Each point is reached from the start by the listed moves, each made 0, 1 or 2 times, or once backwards (-1), plus a little noise. Say if it took an odd or an even number of moves. Then give how often each move was made.
(in the rows, 128 means zero)

Moves:
(1): [166 147 133 134  97]
(2): [132 158 111 117 135]
Start: [120 123 110 113 114]
Points:
[153 111 131 132  79] -> even (1, -1)
[202 219  91 103  63] -> even (2, 2)
[162 205  81  97 100] -> odd (1, 2)

Moves:
(1): [182 124 115 134 119 110 145 135 131]
(2): [127 153 140 146 140 134 141 119 113]
(3): [143  98 179 137 133 144 145 132 119]
(4): [124 111 128 164 137 128 126 116 130]
(5): [130 123 117 116 160 128 141 127 109]
(6): [137 120 127 132 121 155 120 115 133]
(7): [115 120 118 119 118 138 177 122 142]
(8): [133 132 115 156 137 141 125 168 128]
(9): [141 128 122 129 147 131 133 138 161]
Start: [143 136 125 121  81 120 133 112 135]
Points:
[242 102 208 237  72 195 169 184 131] -> even (1, 1, 2, 0, -1, 1, 0, 2, 0)
[223  70 215 216 193 103 180 109  51] -> even (1, 1, 2, 2, 2, -1, -1, 0, 0)
[ 60 102  84 135  59 114 124  51 226] -> odd (-1, -1, -1, 2, -1, 0, 1, -1, 1)
[199 100 171 133  37 190  59 158 154] -> even (0, -1, 1, -1, -1, 2, -1, 1, 0)

Moves:
(1): [147 130 132 127 126 130 119 133 128 122 121 128 132 123 133 121 134 125
 121 132]
(2): [130 150 134 132 125 122 128 125 121 134 124 130 130 134 132 125 127 125
 128 125]
(3): [133 124 147 124 123 132 128 127 121 132 128 124 134 128 129 131 125 131
 132 130]
(4): [128 120 138 155 136 135 135 119 133 134 133 127 125 133 126 127 128 128
 117 129]
(5): [124 132 137 124 155 122 128 131 127 125 129 118 127 130 127 129 127 127
 124 132]
(6): [124 130 122 116 127 160 128 135 130 132 132 143 131 127 127 134 135 122
 121 138]
(7): [134 129 126 124 132 130 159 128 131 126 133 127 133 122 121 121 124 125
 134 122]
(8): [128 125 130 137 125 123 130 152 123 126 130 141 123 127 126 134 132 131
 129 130]
(9): [125 132 131 130 128 131 125 136 144 126 125 129 127 123 127 124 120 125
 135 128]
(10): [130 125 124 124 129 122 127 134 131 144 129 127 126 128 128 127 126 125
 126 123]
(11): [127 133 131 128 123 127 126 121 131 122 160 135 125 117 132 131 140 123
 124 135]
(12): [126 117 127 128 139 117 126 124 134 129 127 160 129 135 129 124 119 121
 128 131]
(13): [130 131 120 135 127 121 123 136 128 129 127 122 162 132 129 134 120 128
 130 136]
(14): [135 131 129 130 130 121 131 127 131 126 131 121 125 148 121 133 123 123
 132 128]
(15): [127 127 121 128 127 125 128 138 129 124 130 132 127 142 164 127 120 127
 126 122]
(16): [148 135 126 131 130 123 130 124 133 133 117 127 134 120 131 157 115 131
 125 130]
(17): [130 131 134 124 124 123 132 127 138 133 120 131 134 132 135 130 152 137
 130 121]
(18): [136 134 126 124 130 132 126 128 131 129 133 131 130 128 124 124 124 151
 128 125]
Start: [145 134 126 137 135 129 132 119 113 124 140 126 115 137 130 125 136 122
 135 130]
Points:
[175 136 110 127  98 105 112 178 146 168 143 236 193 181 145 249 146  95
 147 173] -> even (-1, 0, 1, -1, -1, 2, -1, 2, 0, 1, 1, 2, 2, 2, 0, 2, 2, -1)
[125 147 120 131  96 157 141 156 133 140 219 155 140 123 163  94 118  56
 144 144] -> even (0, 1, 1, 0, -1, 1, 1, 0, 2, 2, 2, 0, 1, 0, 1, -1, -1, -1)
[128 147 142 206 160 113 165 156 169 141 215  94 153 126  88 115 183  83
 128 149] -> even (0, 0, -1, 2, 1, 0, 1, 1, 2, 2, 2, -1, 2, 1, -1, -1, 1, -1)
[213 176 136 136 106 117 136  85 153 122 162 165 180  90 122 131 159 100
 135 148] -> even (2, 1, 0, 0, -1, 0, 1, -1, 1, 0, 2, 1, 1, 0, -1, 1, 1, 0)
[121 122 171 116 169 202 161  93  90 110 244 234  92 134 165  86 143 107
 100 164] -> even (0, 1, 2, 1, 1, 2, 1, 0, -1, -1, 2, 2, -1, -1, 1, -1, -1, 1)
[184 146 146 218 152  51 157 165 125 128  97 144 146 221 184 200  41 126
 156 121] -> even (-1, 1, 1, 1, 0, -1, 0, 2, 1, -1, -1, 1, 1, 2, 2, 2, 0, 0)

Moves:
(1): [136 125 139 135 135 116 121 129 123 128 127 122 141 128 126 130 130 132
 131 110 127 121 127 118 128]
(2): [125 133 130 123 131 128 121 139 132 128 126 136 128 137 126 139 125 129
 127 121 119 127 143 134 121]
(3): [124 132 141 127 130 127 117 117 126 133 149 125 130 117 124 128 129 126
 139 127 130 135 119 116 141]
(4): [123 128 118 135 127 133 136 133 120 130 131 129 125 128 135 141 133 126
 135 133 112 122 119 133 132]
(5): [139 124 123 131 152 132 122 127 133 122 131 125 122 118 126 126 125 119
 132 124 116 130 127 125 131]
(6): [122 142 126 135 137 141 116 122 116 121 142 124 140 130 129 127 135 130
 122 139 134 126 138 133 133]
(7): [129 137 132 125 134 128 149 128 124 136 130 121 126 120 133 126 134 121
 121 119 127 131 136 122 129]
(8): [133 127 135 127 119 144 126 146 126 130 129 139 131 120 134 118 133 132
 130 122 131 129 134 123 136]
(9): [135 123 134 124 123 142 132 128 133 126 125 119 127 131 123 136 126 131
 133 130 129 125 127 127 129]
(10): [135 121 125 120 126 131 136 139 130 135 131 129 132 130 121 132 134 127
 117 134 121 139 130 130 131]
(11): [133 127 128 128 126 127 130 128 131 115 139 132 124 131 124 129 128 133
 122 128 132 131 127 134 125]
(12): [130 122 129 119 134 130 132 117 131 131 120 136 122 120 131 130 140 128
 126 128 134 121 131 120 137]
(13): [127 145 123 135 123 131 137 120 150 130 125 132 143 126 126 122 126 139
 131 122 124 131 125 127 133]
(14): [128 126 136 125 134 125 131 125 130 119 119 130 137 132 121 133 130 120
 134 127 125 139 126 137 129]
(15): [130 127 130 126 128 129 124 124 130 131 129 126 118 135 143 122 136 132
 125 129 116 128 132 126 128]
(16): [120 120 131 112 127 125 125 128 133 116 126 121 138 112 135 145 106 131
 119 127 134 131 140 128 134]
(17): [119 132 133 123 122 121 121 134 134 124 129 121 126 117 128 119 153 115
 126 120 127 118 126 131 107]
(18): [117 114 125 132 136 135 136 130 119 117 125 126 127 134 116 123 127 150
 132 129 126 130 135 123 123]
(19): [136 114 116 107 118 122 138 136 132 127 120 120 132 120 115 128 127 138
 154 125 135 134 134 140 145]
(20): [132 141 136 123 132 123 133 130 125 125 122 133 133 122 120 129 115 133
 125 138 117 121 121 127 131]
(21): [126 141 129 133 150 129 126 143 134 122 114 131 124 131 127 138 134 139
 126 135 140 140 127 133 119]
(22): [140 130 119 123 116 125 134 123 123 122 118 126 120 124 120 133 133 128
 125 124 126 140 131 124 123]
(23): [131 122 136 134 126 126 130 132 137 124 133 133 128 125 133 125 129 128
 130 140 129 126 143 122 125]
(24): [130 121 144 130 129 130 121 126 128 138 118 122 122 100 126 135 140 145
 124 126 128 131 142 140 126]
Start: [136 147 128 130 123 121 132 119 131 123 121 134 111 133 127 131 130 111
 139 119 124 137 129 102 111]
Points:
[146 136  98 169 169 114 135 170 103 137  77 111  99  93  87 141 165 180
 166  92 114 146 138 150  93] -> odd (1, 0, -1, 1, 1, 0, 0, 0, -1, 0, 0, -1, 0, -1, -1, -1, 0, 1, 1, 0, 1, 0, -1, 2)
[ 70 105 244 124 156 167  31 156 134  74 150 152  83  49 151 138 135 191
 116 135 155 150 216  96  84] -> odd (-1, 1, 2, -1, 0, 0, -1, 2, 0, -1, 1, 0, -1, 0, 1, 2, 1, 2, -1, 0, 1, -1, 1, 2)
[125 138 179  75 104  86 151  98  52 158 153  88 119  10 115 150 231 109
  97  77 102 121 174  31 124] -> even (2, 0, 2, 1, -1, 1, 2, 0, -1, 2, -1, 2, -1, -1, 0, 1, 2, 1, 0, 1, -1, 2, 0, 1)
[144 142 232  93 152 127  99 105 129 120 164 128 120  39 173 214 174  87
  90 178  67 118 158  71 147] -> odd (1, 0, 2, 2, 0, 1, 0, 0, 1, 2, 0, 2, -1, 1, 2, 2, 1, -1, -1, 2, 0, 0, 2, 1)
[127 129 189 110 195 163  43 101 122  45 128 170 141  97 148 141 148 163
  77  90 129 153 207 112 130] -> even (1, 1, 0, -1, 1, 2, -1, 2, -1, 0, 2, 2, 0, 2, 2, 2, 0, 1, -1, 0, 0, 0, -1, 1)
[217 175  82  59  96  76 242 111 167 107  54 140 129 103  62 104 211 148
 136  85  93 175 113 121 139] -> even (1, -1, -1, 0, 0, 0, 1, 0, -1, 2, 2, 2, 2, 1, 1, -1, 1, 0, 2, 2, 0, 2, -1, 0)
[145 110 101 101 208 136 135 172  84  50 114 119  72  78  71 219 125 187
 217  74 110 249 182 144 149] -> even (0, 2, 2, 2, 2, 0, 1, 1, -1, -1, 2, -1, -1, 1, 0, 1, -1, 2, 2, -1, 2, 2, -1, 1)

Moves:
(1): [119 124 120 121 128 115 115 139 133 130 118 128 113 129 123 123 129 121
 143 137 124 127 126 120]
(2): [130 130 148 140 128 125 110 119 135 137 128 120 113 133 128 135 130 130
 123 123 134 132 140 121]
(3): [129 127 128 133 125 125 113 134 138 124 117 129 146 132 124 133 130 124
 135 132 119 138 130 123]
(4): [121 125 128 145 126 140 114 131 127 115 133 138 114 132 135 123 128 134
 124 141 128 114 121 133]
(5): [128 135 129 133 120 120 125 127 124 134 129 117 138 122 129 128 134 138
 132 124 129 134 136 130]
(6): [139 133 126 125 116 123 143 115 135 114 131 136 141 143 129 125 128 119
 126 132 122 102 136 121]
(7): [125 134 120 129 125 136 116 123 124 133 129 118 123 136 124 120 129 122
 135 145 113 121 119 128]
(8): [127 141 132 133 126 130 124 133 133 132 123 123 137 115 129 123 139 132
 126 131 123 146 125 116]
(9): [132 130 124 136 129 132 122 119 128 125 123 122 127 135 131 116 129 120
 134 132 135 119 128 123]
(10): [131 126 134 122 130 132 133 127 135 126 131 126 128 128 134 128 129 136
 123 126 138 124 133 133]
(11): [129 123 128 117 122 120 127 129 128 127 133 130 125 122 136 136 135 129
 129 123 126 138 119 129]
(12): [127 127 124 122 114 127 142 143 133 127 130 148 123 135 129 134 128 127
 114 145 127 146 112 129]
(13): [127 126 127 131 120 127 127 122 128 120 115 136 129 127 126 132 116 118
 127 135 122 127 135 130]
(14): [126 126 119 132 129 131 124 127 122 139 127 121 125 130 126 121 136 135
 129 134 125 133 136 119]
(15): [131 133 123 122 135 121 123 128 129 134 120 130 134 128 126 124 131 131
 130 120 122 135 131 134]
(16): [124 130 135 127 122 137 135 130 125 125 119 133 128 136 136 130 124 133
 124 121 127 129 123 122]
(17): [122 129 127 131 125 132 130 122 133 125 132 127 117 135 123 125 132 125
 131 128 128 128 128 127]
(18): [126 123 130 131 124 125 131 126 131 134 129 131 128 123 127 128 120 128
 130 124 127 124 126 137]
(19): [121 129 130 131 128 137 133 127 129 127 121 126 127 119 125 131 136 129
 121 127 134 111 119 133]
(20): [131 127 130 126 122 126 128 117 124 135 132 134 133 129 120 132 126 133
 135 134 127 127 135 130]
(21): [147 124 127 128 124 121 133 130 116 125 124 128 127 137 113 122 126 123
 137 124 133 115 144 130]
(22): [127 123 134 130 135 123 129 126 127 126 124 120 126 125 128 121 135 136
 133 134 127 130 127 126]
(23): [128 127 122 122 113 125 122 124 124 123 125 125 131 131 121 126 121 127
 129 124 122 132 113 120]
(24): [118 127 133 125 128 126 123 130 129 125 131 125 138 131 125 122 135 119
 119 126 128 126 128 125]
Start: [122 131 127 122 115 131 125 125 123 136 129 121 121 125 125 119 134 121
 120 139 124 122 118 126]
Points:
[117 168  77 142   7 137 140 147 121  97 151 173 180 179  95  66 136  92
  72 186  50 126  70 103] -> even (-1, -1, 0, 2, 1, 2, 1, 2, -1, -1, -1, 2, 0, 1, 1, 0, 1, 2, -1, -1, 1, -1, 2, 2)
[135 140 164 129  45  95 186 116 143 149  99 177 114 159  53 136 146  57
  70 157 136  72 196 101] -> even (1, 2, -1, -1, 0, 2, -1, 1, -1, -1, -1, 2, 2, 1, 0, 0, 1, 1, 2, 1, 2, -1, -1, 2)
[103 137 151 141  33 154 128 119 129 134 125 138 133 120 112 142 136  95
 115 146 120 151  78 148] -> odd (-1, 0, 1, 0, 1, -1, 1, 1, 1, 0, 2, 1, 1, -1, -1, 1, 2, 2, 1, 1, 1, -1, 0, 1)
[124 105 139 135  72 150  79  65 126 137 124 176  33 196 133 114 110 142
 102 177 130 124 143 124] -> even (0, 2, -1, 2, -1, 0, 0, -1, 1, 2, 1, 1, 2, 2, 2, 1, 1, 0, -1, 2, 0, 0, 1, 0)
[132 104 125 107  90 103 154  96 161 128 128 137 120 199  91  81 157 107
 152 191 108  54 164 139] -> odd (1, 0, 1, 0, 0, 2, 1, -1, 0, 2, 0, 1, 0, 1, 1, 0, 2, 2, 0, 1, 1, 2, -1, 1)

Moves:
(1): [150 121 128 131 139 126 124 144 114 127 139 141 132 126 122 122 122 130
 135 129 119 132 131 142]
(2): [122 144 128 122 128 126 116 112 125 137 122 126 133 137 118 120 129 131
 123 122 144 120 139 126]
(3): [126 113 128 129 123 144 137 125 131 130 130 133 123 120 129 133 113 117
 127 132 128 134 123 139]
(4): [133 131 124 133 120 125 137 128 133 125 129 143 118 114 129 125 138 130
 145 140 134 127 123 136]
(5): [124 133 141 120 140 130 130 127 134 129 126 132 122 136 123 132 129 146
 124 117 123 140 121 130]
(6): [122 127 126 130 127 128 126 142 131 121 132 128 125 123 122 132 127 136
 135 133 136 122 129 121]
(7): [140 118 135 141 138 131 134 140 119 146 150 128 136 128 142 120 138 130
 130 119 134 136 134 136]
(8): [127 122 134 125 130 119 119 133 132 139 118 123 133 128 134 118 124 134
 129 117 134 139 122 120]
(9): [119 130 131 125 133 120 129 125 141 124 140 130 128 131 125 118 133 124
 130 133 125 126 127 132]
(10): [127 139 115 128 113 124 116 129 123 129 134 146 135 125 133 137 139 128
 146 126 124 121 126 138]
(11): [127 137 132 139 111 124 126 131 123 115 138 123 117 123 121 119 137 123
 127 137 126 134 128 130]
(12): [123 128 126 142 117 129 140 129 134 101 124 140 109 125 122 141 127 117
 139 126 124 125 132 122]
(13): [119 138 122 144 123 123 137 132 124 112 130 133 133 127 131 127 131 127
 125 143 137 117 126 134]
(14): [137 128 119 127 123 129 129 132 140 123 123 121 125 136 125 135 120 122
 135 129 130 138 128 130]
(15): [127 130 116 121 136 120 129 128 118 113 142 129 110 131 129 134 131 118
 107 131 136 120 116 121]
(16): [119 133 132 126 130 120 133 122 125 126 137 129 127 119 129 131 124 129
 134 128 128 133 131 127]
(17): [139 127 128 127 129 119 111 119 122 125 130 127 134 125 131 138 140 131
 123 127 135 124 135 137]
(18): [133 146 136 115 114 132 118 120 140 133 109 134 134 131 133 132 124 125
 119 123 129 131 137 128]
(19): [121 134 133 144 137 131 122 126 129 122 126 133 119 114 134 138 137 111
 139 139 127 145 125 126]
(20): [125 119 123 116 138 132 123 130 126 135 133 133 140 133 142 111 137 137
 124 123 135 137 135 123]
(21): [129 131 128 128 129 133 127 128 124 122 130 125 125 134 134 124 123 132
 135 127 126 119 125 133]
(22): [138 129 125 134 125 130 125 121 138 123 136 135 129 134 125 125 132 128
 126 134 128 131 121 117]
(23): [124 130 120 123 139 135 122 124 131 134 127 128 135 122 131 116 124 140
 119 113 128 125 129 122]
(24): [118 129 140 118 129 144 143 126 135 126 117 119 137 126 120 121 123 123
 138 118 132 139 118 123]
Start: [122 138 119 125 125 122 104 122 130 114 143 125 140 141 136 122 139 122
 121 128 130 130 149 124]
Points:
[101 170 170 200  99 181 156 124 188  55 159 212  85  44 151 197 189 110
 219 117 150 197 100 107] -> odd (-1, -1, 1, 2, 2, 2, 2, 0, -1, 1, 0, 2, 0, -1, 0, 1, 1, 1, 2, -1, 0, 2, 1, 2)
[169 193  97 159  73 117  28  79 121 136 233 249 184  75 222  46 215 134
 183 153 127 154 186 186] -> odd (1, 0, 1, 2, -1, -1, 1, 0, 1, 2, 2, 0, 0, -1, -1, 2, 1, 2, 1, 2, 2, 2, 2, -1)
[133 200 134 148  78 114  67  77 160 161 113 171 174 129 200  78 158 183
 137 113 183 123 165 110] -> even (-1, 1, 0, 2, 0, 0, 1, 2, -1, 0, 0, 0, 1, -1, -1, 1, 0, 2, 0, 0, 2, 2, 1, -1)
